Every row gives one point. Examples show where two turns around zero, p and q, send a point. Write where each new point lands after one turn and then the other. Backwards means that the second turn is done in reverse. Each puzzle has new turns, and all numbers are rounded.

Turn p:
-198  76  294 -> -243  -91  253
89  17  42 -> 48  68  55
-62  107  -29 -> -111  42  -44
94  -210  -154 -> 231  -87  -125
77  11  -153 -> 74  69  -139
Turn q:
-16  -200  160 -> 30  -244  75
-182  -129  0 -> -174  -139  0
137  308  -192 -> 77  368  -96
10  -72  36 -> 20  -79  4
-72  29  94 -> -43  -13  113
123  64  -99 -> 90  107  -97
Where do these land?
q, then p: -277  -228  -4 -> -39  -354  -45
q, then p: 39  146  -32 -> -80  132  10
q, then p backwards: 140  121  96 -> 196  -39  61
p, then q backwards: 98  -39  -59 -> 117  21  -19

Turn p:
60  141  115  -49 -> 51  185  43  -15
-112  -15  49  -60 -> -116  29  -17  -64
-43  -107  -266  -38 -> 45  -236  -144  -84
11  -181  -37  -161 -> -29  -141  84  -180
84  162  139  309 -> 48  162  34  344
Turn q:
114  -25  -111  66 -> 116  -21  -128  11
-126  63  -150  -31 -> -111  71  -112  -116
-236  -101  -149  198 -> -239  -43  -243  96
149  83  178  -61 -> 147  54  197  33
161  -61  -55  -190 -> 161  -104  43  -174
-62  41  286  17 -> -73  42  242  148
Where do these land?
q, then p: -6  306  4  144 -> 139  222  -181  116
p, then q: 44  -189  -11  45 -> -48  -156  62  96
q, then p: 137  251  -30  -80 -> 198  213  16  -65
p, then q: -62  -159  109  -49 -> -161  -49  123  10
p, then q backwards: -112  -209  -73  -60 -> -117  -192  -39  -113

Turn p:
-29  156  140  -71  356  38  58  -83 -> 65  83  214  -74  323  -105  -70  -74
11  -128  -33  -232  -2  8  69  -135 -> -34  -65  55  -204  -24  7  179  -109
-111  -22  223  -144  -28  123  175  104 -> -7  60  281  -61  1  108  114  172
-8  -88  45  170  -54  45  -133  45 -> -55  -91  -21  76  -100  27  -178  57
5  64  -389  83  -195  74  -109  59 -> -116  81  -404  56  -68  171  -4  -35
3  -111  87  128  -3  -57  227  141 -> 51  -134  119  215  12  46  117  117
34  30  -100  -10  -132  -149  -230  20 -> 34  23  -240  -57  -151  -117  -69  33
-135  307  58  154  71  -1  -46  -226 -> -127  276  60  122  97  -186  -155  -138
218  -54  144  -208  -164  102  -11  15 -> 189  17  111  -178  -219  147  37  -32
12  -155  -175  129  151  -184  0  60 -> 2  -251  -174  104  129  -99  30  8
Turn q:
-172  -49  127  106  41  85  -22  3 -> -88  -66  208  71  32  41  46  -59
104  144  -55  -222  -20  -21  33  212 -> -33  103  -120  -96  -30  27  -146  269
-90  126  91  55  80  132  -311  -19 -> -4  60  238  63  64  2  -265  -132
-169  304  -34  4  166  107  -127  30 -> -186  224  100  67  115  114  -219  -69
195  39  -94  37  -51  126  134  86 -> 171  88  -94  45  -34  151  57  136
-90  -219  -64  94  -180  -131  18  -163 -> -3  -194  -74  23  -175  -93  155  -196
15  -160  157  72  -150  -317  104  -259 -> 20  -76  -28  -104  -112  -330  303  -160
130  96  -105  -71  188  -94  -20  195 -> -15  79  -162  71  166  -45  -138  196
197  -109  -93  -209  30  -57  181  -54 -> 103  -55  -249  -205  69  12  101  102
-121  -172  70  134  -105  171  11  -31 -> 34  -164  180  66  -95  124  107  -87
Where do these land?
q, then p: 175  -147  -216  -218  125  11  -93  31 -> 39  -203  -249  -200  99  96  -66  -59
q, then p: 143  -174  -79  -242  11  57  137  109 -> 75  -150  -123  -155  75  240  97  99
q, then p: -174  235  63  -22  -101  112  13  -179 -> -104  298  158  -98  -77  -39  -4  -58
q, then p: 74  -180  12  231  -144  23  -150  29 -> 87  -175  30  174  -227  -6  -60  -106
q, then p backwards: -132  291  81  -3  -99  -145  -36  45 -> -218  156  108  29  -164  15  -88  -154
q, then p: -274  162  108  230  55  83  29  59 -> -166  149  257  189  21  -66  -135  73
q, then p backwards: 49  -264  213  78  46  -69  -109  5 -> 43  -163  161  11  192  -207  90  -19
q, then p: 37  -178  -180  -108  57  -64  145  -77 -> -85  -139  -123  -66  116  121  172  -90
p, then q: 101  257  -1  55  50  -6  64  -22 -> 95  235  -15  60  100  -46  -16  -77

Turn p:
-7  -119  -70  51  -57  -103  -187  139  94 -> -18  -169  1  10  -81  -46  -244  1  36
-38  431  31  30  308  -187  384  -59  -101 -> -29  309  -189  119  230  -236  303  305  -201
-15  -25  351  26  -77  43  -78  -16  -329 -> -83  160  366  116  -73  98  37  -109  -198
109  -115  -49  98  -170  93  -117  39  -144 -> 85  -74  47  70  -190  185  -78  -101  -65
16  103  243  93  -111  12  6  -29  110 -> 1  129  146  158  -49  -94  35  -27  167
51  -91  14  65  -6  -93  -48  -103  127 -> -56  -105  -46  73  -8  -98  -8  -124  79
159  9  -145  -162  148  -10  28  1  163 -> 172  -141  -130  -96  190  -88  30  2  41
-268  -115  -158  -74  -109  11  123  -83  -121 -> -205  13  -87  -250  -161  115  94  38  -48
94  -25  -133  98  267  201  -153  65  -3 -> 87  -44  -130  86  247  220  -174  -34  -32
2  91  49  -86  -122  13  -130  -40  111 -> 87  82  56  -67  -50  -100  -80  -96  117
-102  -143  -133  -139  -71  21  171  85  93 -> -40  -158  -34  -217  -55  44  86  144  103
Turn q:
-228  -240  -43  20  79  -87  46  87  246 -> -235  -228  -131  94  206  1  27  29  138
215  172  41  112  -124  4  136  178  -102 -> 170  143  107  77  -91  -60  91  259  -109
-24  42  -6  -271  -129  18  -129  163  126 -> -46  -34  -155  -175  -177  51  3  144  199
110  -142  191  -67  -165  99  -8  -118  -149 -> 150  -190  135  -120  -165  -1  90  -95  -104
-240  153  26  13  77  111  153  204  142 -> -227  117  25  125  49  192  148  149  142
63  63  -2  -92  203  -55  -192  -222  158 -> 43  53  24  -100  91  -6  -266  -186  208
119  144  -173  75  61  78  -139  -192  77 -> 122  158  -44  126  -57  -14  -221  -164  75
5  -96  -108  -16  212  83  -16  208  -53 -> -1  -15  -139  7  144  222  -72  121  -99
114  -2  -109  18  109  -8  114  -242  -172 -> 196  112  2  7  125  -32  29  -230  -131
-42  -113  9  72  -100  -114  -122  160  -148 -> -112  -100  -57  -64  -59  -89  -46  129  -212
-92  17  176  138  -223  -129  156  -226  -125 -> -60  -18  233  24  -67  -264  216  -157  -107
Where do these land?
p, then q backwards: 74  169  66  -19  -156  129  -45  30  -210 -> 151  204  20  32  -2  169  32  -42  -171
q, then p backwards: -192  -323  -46  166  103  -181  -127  184  91 -> -107  -237  -99  122  336  -226  -22  105  68
p, then q: -38  117  -124  -113  92  -6  19  160  325 -> 23  -32  -198  -71  157  0  -192  204  186
p, then q: 45  -121  -241  -133  -65  -64  60  72  244 -> 97  -227  -280  -62  77  -53  -3  56  118
q, then p backwards: -13  -90  117  -98  72  -254  -39  61  -12 -> -123  -53  -29  -224  132  -90  14  61  92
p, then q backwards: -65  -92  120  -42  79  158  20  -89  -227 -> -160  40  108  8  161  118  94  -22  -178
p, then q: -117  176  19  70  -78  80  62  -225  -252 -> 0  322  60  61  -159  4  191  -82  -25
p, then q backwards: 5  8  174  84  -107  94  -90  -178  -27 -> -102  154  5  48  6  123  31  -212  21
p, then q: 196  40  -240  -51  147  -71  -52  60  206 -> 170  -73  -238  -4  185  -56  -213  28  -37
q, then p: 104  115  153  136  -87  114  191  -74  -139 -> 51  97  182  228  -61  -17  211  28  -40

Turn p:
56  43  97  -72  -122  154  -101  75  137  143  -112 -> -53  104  247  -141  -56  73  33  80  30  104  -62
90  79  179  268  11  -116  -109  3  95  -97  156 -> 159  38  145  281  -77  -203  -67  -64  28  23  -52
-132  -163  123  157  40  96  48  -38  146  -107  -3 -> -89  -51  67  149  -17  -61  77  -83  174  118  181
-91  87  35  92  62  -688  -109  -114  -26  -209  -84 -> 126  -392  -162  188  156  -255  -316  -182  -8  53  -349
69  -269  -192  -120  -40  9  -33  -132  -19  130  -93 -> 89  -136  -85  -151  -15  301  6  -15  -49  122  100
39  -106  59  112  30  100  -44  279  194  -207  -27 -> -166  77  86  262  -98  27  -85  173  176  102  45
-19  71  178  -134  150  160  -103  39  43  -51  -61 -> -135  124  181  -51  63  34  -104  -50  145  -120  24
34  54  84  -152  27  -121  60  -3  2  157  282 -> 196  71  -31  -180  -17  -202  -139  56  -54  -65  100
76  -138  127  -158  -56  110  290  -80  101  -56  -99 -> 29  -101  9  -142  49  43  169  154  305  -28  114
29  104  -221  173  -34  -3  29  69  -471  150  -14 -> 16  30  -138  92  145  84  174  46  -475  -152  -63
54  33  -169  132  66  143  56  62  44  147  -32 -> 5  225  -71  37  35  105  129  22  -68  123  13
12  99  95  -168  -48  114  42  -51  47  -113  199 -> 11  65  25  -111  -174  -114  -8  11  130  -200  59
-57  10  -273  -16  23  -33  -59  -112  -71  -37  -78 -> -48  -48  -203  -18  -26  155  12  -145  -88  4  -92
-160  97  -123  -113  -108  75  33  2  -223  149  -36 -> -140  -6  -69  -214  34  14  121  -5  -246  -85  -19
Turn q:
-139  19  111  -75  153  32  -31  -99  113  -30  29 -> -141  -41  62  -20  161  84  22  -113  101  -47  53
105  -176  -100  -59  -45  -40  -89  -30  50  131  89 -> 166  -94  -122  -166  17  19  -49  -69  -62  69  -8
61  109  44  -77  -131  -396  116  -57  -170  -110  -149 -> -33  121  103  76  -35  -460  -34  -88  -146  -17  -44
-10  -84  -10  170  59  107  69  -110  86  -86  -82 -> -19  51  -96  152  -61  150  68  -130  11  -63  48
34  81  184  39  -133  -59  -111  -130  22  -143  -32 -> -124  -4  12  10  -134  -126  -145  -114  116  -135  10
88  146  -27  -114  81  135  -59  -74  104  -25  0 -> -39  148  8  -153  55  102  7  -5  114  -104  -61
-57  99  -72  24  105  63  -158  -125  -21  -70  124 -> -84  74  -133  -39  133  49  -104  57  121  -58  106
66  -192  141  18  63  161  126  -92  -126  -100  52 -> -46  33  87  37  -100  197  -85  -96  -182  -28  182
60  79  -100  48  -148  -182  -40  7  -152  699  46 -> 533  -35  99  -28  88  -174  -157  74  181  432  -94
34  -173  -114  141  114  91  132  608  92  -64  35 -> 101  -254  -13  38  -133  155  435  367  -200  -63  20
-50  -1  -71  -103  -26  -27  -128  191  -45  -131  -191 -> -60  -80  -20  44  50  -69  5  144  -119  -166  -215
-193  94  13  -10  -92  115  172  -88  47  -70  79 -> -253  80  11  50  -42  72  37  -25  66  179  3
Where do these land?
q, then p backwards: 130  -143  -88  91  294  83  73  138  181  77  164 -> 148  -204  -80  -14  -49  178  212  -211  -140  149  -33
q, then p: 221  275  -25  189  -45  -77  -93  123  -70  89  189 -> 105  89  -14  -17  -197  -129  -200  300  45  91  -161
p, then q: -86  -40  -79  -141  -184  36  243  -13  -53  99  -31 -> -50  -12  60  -117  75  5  134  64  -249  167  -73
q, then p backwards: -27  -187  145  -152  163  137  -187  -167  -13  -230  265 -> -213  -216  -38  -331  184  102  -112  -12  -224  14  -29
p, then q: 120  129  54  177  -96  -91  138  92  -186  -72  -102 -> 79  18  58  250  -66  -41  185  54  -160  -126  57
q, then p: 154  7  2  141  -128  -245  -93  162  -33  150  -8 -> 241  -153  -13  67  -35  51  -117  233  -5  102  -103
p, then q: -154  -126  165  -123  12  96  44  -233  173  -94  -108 -> -123  -124  -18  -172  50  109  85  -317  64  106  20
p, then q: -10  -113  -83  -285  -15  88  44  -128  180  -163  -149 -> -145  -101  -112  -172  15  226  93  -125  31  69  -231
p, then q: -220  -103  -124  -238  113  5  38  -79  14  -133  -172 -> -156  -75  -197  -55  243  204  15  -90  -28  87  -99
p, then q: -46  259  66  85  -67  -103  24  203  17  110  17 -> 77  -7  158  155  102  -265  28  76  -1  -62  -68
q, then p: 114  82  87  81  200  -124  -185  -226  -113  119  114 -> 217  151  4  75  -159  -36  -281  -127  110  -72  -24
q, then p: -172  -8  -42  97  -147  -96  45  19  -20  -31  -23 -> 15  -67  -55  48  53  -35  45  -22  -139  200  0
q, then p: 91  95  96  109  -109  102  -48  301  -196  161  -51 -> -10  -11  277  142  -45  14  -44  331  -28  81  -52
q, then p: -115  -127  -175  -31  10  190  -43  -193  118  -81  -106 -> -149  109  -109  -16  6  202  173  -225  -14  -7  -16

Turn p:
113  63  -153  8  32  -169  -363  -122  -11  -143  -168  11  -207  58 -> 69  -90  -82  -42  -1  -205  -278  -209  -121  -178  -274  -1  -75  4
157  255  58  -167  -53  25  124  92  30  -1  -74  -190  95  -187 -> 8  248  -76  -9  -8  80  247  85  72  -10  -259  -126  64  -4
38  148  -48  100  -8  20  6  14  152  -157  249  283  68  -124 -> -41  179  -70  28  7  -184  20  25  99  -276  260  -15  39  -129
113  99  37  26  -118  60  59  -14  19  20  49  -87  -227  79 -> -4  66  1  105  -138  21  -8  -76  132  20  -71  -64  -211  42
-258  -116  -63  56  179  20  161  195  17  10  -300  -27  42  -95 -> -117  -196  -6  -29  366  172  101  145  -16  55  -69  160  0  -69
22  -113  -280  -30  102  -41  64  -131  38  106  120  182  -92  -210 -> 105  110  -233  -60  86  -98  -95  -88  37  114  163  206  -5  -201
-125  -9  -48  35  97  101  12  91  -100  85  142  -261  28  -3 -> -167  56  -104  4  67  171  -58  47  -42  177  61  -103  10  159
-171  140  115  -18  -253  21  -240  194  48  69  10  108  -49  -96 -> -135  45  166  -140  -55  -132  -175  283  136  -73  -82  -121  -43  -83
131  -17  215  -90  -99  136  -21  -3  -254  -10  -73  74  90  203 -> 195  -44  195  54  -211  50  82  154  -202  -29  -9  -51  -74  133
121  -245  70  213  210  -188  -189  5  13  -82  -198  -24  -232  -108 -> 154  -274  -21  180  255  -41  -223  -187  -54  -3  -134  -130  -10  -178
-22  29  107  -302  -33  -87  243  -37  13  -163  -4  -100  42  87 -> 11  -25  34  -199  -76  43  379  -119  -13  28  -35  -71  -47  52
-58  65  -22  100  193  -28  -63  -228  -112  292  140  -75  103  228 -> -76  147  132  113  -18  -32  -150  -158  -172  221  112  140  117  259
-163  -249  1  320  -22  93  152  -165  105  -113  60  -61  -26  -204 -> -223  -177  -108  187  -7  179  -26  -92  38  42  211  26  65  -320
63  22  9  5  -223  -55  -15  24  -119  106  158  133  245  307 -> 62  -32  114  19  -277  -185  40  153  8  5  157  69  113  289
42  -70  3  -256  -2  92  68  86  163  -17  -111  35  121  64 -> 159  -12  59  -210  13  160  142  36  99  -94  -31  78  60  45
Turn q:
-66  -30  -156  -40  -277  -71  -34  -118  -75  302  -492  -91  60  -14 -> -22  -25  -330  -204  -234  -265  70  28  -46  231  -358  -19  -101  53
-123  -1  115  46  -21  145  223  -12  -107  -54  108  -68  -58  22 -> -163  -119  137  -62  -28  142  167  -55  -76  -52  51  -62  67  -43
-50  -429  22  142  63  -162  16  -41  -40  -27  -34  138  -419  -95 -> -152  -205  48  273  -88  1  112  22  106  -32  37  247  -456  -28
129  -282  3  36  -317  -30  -117  -126  15  -56  43  -53  66  -12 -> 35  -350  -73  -25  -111  -43  -153  47  147  104  37  75  7  179
-42  7  98  140  39  -51  -131  -132  -70  6  -56  29  -244  165 -> -132  62  175  51  -94  -67  -55  -195  -15  42  -38  100  -187  92
-46  80  69  1  114  -132  119  58  -83  64  103  -12  117  -42 -> -82  76  36  34  139  -100  147  38  36  -20  63  -37  139  -69
-20  162  27  -12  105  68  -44  -113  55  -91  -27  -80  137  -86 -> 97  42  18  -48  -13  -64  -82  -111  -25  -145  -36  -71  152  -120
-48  146  -8  115  72  -15  440  -95  235  26  23  8  145  236 -> -30  151  3  -144  89  188  310  -145  231  -203  -130  -125  150  152
323  -274  45  68  -12  93  -128  57  7  259  -7  -18  -69  54 -> 107  -187  -92  238  127  46  -50  -98  5  321  -46  -35  -145  142
-10  163  -186  -143  129  87  -119  -75  -80  -61  119  -61  43  35 -> 113  135  -54  -130  27  -35  -89  -113  -160  -62  222  -13  47  -47
-59  80  -92  133  51  22  -133  197  -69  -75  101  187  87  -26 -> -16  187  -14  178  -51  79  -69  106  -81  0  111  146  164  -5
-53  173  8  -134  128  77  -14  -57  190  -69  49  282  163  -23 -> 173  212  26  -106  102  151  -75  -17  110  -93  -39  152  149  -181
225  106  44  -687  45  -48  -112  -39  -46  27  -50  -24  6  -25 -> 353  5  71  -381  336  -188  -134  148  -122  146  54  -49  -168  -169
-129  -114  22  123  71  6  -151  382  18  -88  13  -62  41  -37 -> -179  15  -69  277  71  67  -154  208  -170  -102  -19  4  54  31
-99  121  -31  119  -190  25  -15  -47  126  -34  153  -93  -53  -97 -> -118  0  0  -39  -203  79  -118  0  144  -37  102  -157  67  -36
67  94  21  94  0  -14  198  161  -74  -128  -44  -82  -24  -54 -> 17  4  120  87  -69  10  170  138  -83  -98  -12  -157  60  47
Where do these land?
p, then q backwards: 213  -131  141  -28  70  122  -88  134  241  18  -56  154  249  -46 -> 162  137  35  -41  69  47  129  28  167  -284  151  111  229  -97
q, then p: -76  -61  81  20  -10  -8  221  -142  91  11  42  140  21  117 -> 26  27  122  -90  19  152  149  -80  57  -99  84  142  -34  -107
p, then q backwards: -116  114  15  71  -89  142  86  200  82  84  -109  -71  121  14 -> -103  -62  103  58  -111  -116  147  199  103  -52  43  134  10  64
q, then p: -42  -121  2  -248  -1  -126  -173  204  329  193  109  102  -317  -148 -> -68  181  -75  -40  324  76  -403  -10  224  -26  -81  -121  -235  -103
q, then p: -225  -24  81  -94  186  -301  -210  88  101  -1  -62  301  -310  -273 -> -138  105  42  54  305  -282  -163  108  182  -159  -75  -150  -216  -375
p, then q: -107  27  -45  -140  21  -43  78  -238  -139  -204  23  -307  -11  48 -> -105  -113  -119  -322  -157  -54  209  -121  -130  65  32  58  -52  -28
p, then q backwards: 21  54  45  73  -1  -149  -97  212  41  154  153  -51  226  -111 -> 76  161  66  38  -106  -184  -5  163  22  66  122  -78  260  -9
p, then q: 46  -110  -150  138  -42  -3  75  -174  -157  60  -53  -45  76  -30 -> -11  9  -160  89  -150  13  100  4  27  175  42  154  91  41
q, then p: 218  31  167  71  -3  -12  126  280  82  87  -2  -9  -34  -167 -> -59  -34  12  282  174  214  -5  79  138  70  -96  -102  75  61
p, then q: -28  11  2  182  124  138  27  -166  -106  -30  -53  -240  -23  213 -> -170  -56  31  -21  -184  87  35  -275  -139  82  -27  165  39  90
q, then p backwards: 7  68  -112  89  52  202  32  -167  -116  -58  106  -22  30  81 -> 44  -105  14  -77  96  19  26  -231  55  -100  109  -33  108  114
p, then q: 208  19  -135  201  -51  37  89  150  254  -92  -118  61  207  25 -> 168  18  -49  134  -45  207  -9  65  107  -301  -73  101  162  169
q, then p: -27  236  22  -46  -126  88  -10  -323  -64  -16  -29  -90  -93  27 -> 45  72  90  -198  -283  -29  80  -98  -19  132  -140  -81  53  -108
p, then q: 2  -86  62  46  -223  121  -55  -6  -45  -195  165  -43  -36  93 -> -137  -210  -21  -87  -127  86  -133  94  -6  -3  132  -83  -37  114
p, then q: -70  -72  -29  22  -101  100  56  -162  -237  -14  -180  -75  63  51 -> -82  -106  -35  15  -141  64  140  82  -136  217  -46  155  13  7
q, then p backwards: -101  9  -123  -296  271  -225  -93  237  -139  64  58  263  -151  -227 -> -95  130  -61  67  101  161  210  37  -183  112  22  432  -99  -337
p, then q: 77  35  -24  -61  -78  -83  -63  -126  -220  -62  7  -68  -15  332 -> -92  -95  92  -159  -78  -96  67  -20  -3  166  -7  118  -105  296
